Rows are points. Each copy is the shape, with its points in the same order, stretched, turned, moved and blurred by noise. Is it also mirrored, or only turned?
In the rows, zero is written as 128.

Shape (9 x 3):
[[153  99  94]
 [158  91  91]
 [102 114 131]
 [ 58 135 108]
 [160 156 142]
 [ 82  92 100]
 [ 95  56 130]
 [131 120 130]
 [163 171 160]]
Copy 1 (9 x 3):
[[177 163 124]
 [183 154 128]
 [122 114  84]
 [ 99 128  53]
 [135 137 150]
 [136 125  60]
 [152 100  61]
 [141 120 120]
 [113 124 160]]
Copy 1 is: only turned
Copy 2 (9 x 3):
[[124 126 169]
 [118 121 170]
 [144 105 120]
 [196 126 119]
 [ 97 151 117]
 [176  99 140]
 [147  65 137]
 [130 120 127]
 [ 80 161  99]]
Copy 2 is: only turned
Copy 3 (9 x 3):
[[178 131 143]
 [187 130 144]
 [127 109 163]
 [101 141 187]
 [123 113  88]
 [146 127 200]
 [165  82 204]
 [139 109 135]
 [107 103  73]]
Copy 3 is: mirrored

Shape (7 x 3):
[[154 131 127]
 [125 133 129]
 [142  50 130]
 [153 113 103]
 [146 124 114]
 [147 117 138]
 [ 27 131  97]]
Copy 1 (7 x 3):
[[135 135 156]
 [134 128 124]
 [184 195 134]
 [166 121 164]
 [151 125 153]
 [133 151 144]
 [175  83  20]]
Copy 1 is: mirrored
Copy 2 (7 x 3):
[[129 138  98]
 [123 135 114]
 [169 196 108]
 [154 131 110]
 [141 128 109]
 [130 157  98]
 [107 105 194]]
Copy 2 is: only turned

Shape (9 x 4):
[[158 149 155 150]
 [178 115 117 143]
 [146 156 149  86]
 [168 150 155 159]
 [ 78 168 158 188]
 [143 128 109 104]
 [117 150 125 123]
 [140 129 113 131]
 [115 119 151 120]]
Copy 1 (9 x 4):
[[169 111 132 112]
 [143 143 129  92]
 [178 156 123 145]
 [170 108 133 100]
 [144  62 100 155]
 [134 161 115 126]
 [141 127 106 147]
 [131 139 114 114]
 [127 125 141 148]]
Copy 1 is: only turned
Copy 2 (9 x 4):
[[121  93 146 183]
 [109 109 202 135]
 [183 103 112 121]
 [115  92 156 193]
 [107 126  50 217]
 [148 127 148  89]
 [152 128 110 130]
 [129 126 153 118]
 [125  88  95 116]]
Copy 2 is: mirrored
Copy 3 (9 x 4):
[[154 163  83 141]
 [195 126 122 122]
 [101  75  71 154]
 [169 175  78 142]
 [ 78 249 139 139]
 [131  85 132 133]
 [ 99 130 132 144]
 [143 125 140 129]
 [106 118 119 107]]
Copy 3 is: only turned

Shape (10 x 6):
[[141 118 144 150  94 153]
 [113 130 157 129 164 183]
 [ 70 119 116 126  80 152]
 [116 110  39 166 125  93]
 [123  79 108  96 130 140]
 [144 164 167 118 126 174]
 [ 86 148 178 133 112 124]
 [137 131 169 161 132 153]
 [125  98  72 146 143 118]
 [175  98  77 103 106 130]]
Copy 1 (10 x 6):
[[122 127 108 101  83 148]
 [170  75  57 110 128 144]
 [145  78 168  79  72  99]
 [118 159 206  78 183  73]
 [150  74 174 103 152 171]
 [163 123  64 137  83 165]
 [111  75  97 141  68 100]
 [118 115  53 121 105 135]
 [134 127 168  88 187 112]
 [150 154 198 103 147 195]]
Copy 1 is: mirrored
Copy 2 (10 x 6):
[[111 138 171 144 151 133]
 [107 180 131 161 158  84]
 [ 93 104 171 140 153  88]
 [158  73 137 129 110  97]
 [108 126 143 100 152  96]
 [ 82 170 132 170 147 123]
 [ 99 118 139 171 177 117]
 [112 164 149 167 159 128]
 [144 112 135 118 121  97]
 [107 114 143  98 109 135]]
Copy 2 is: mirrored
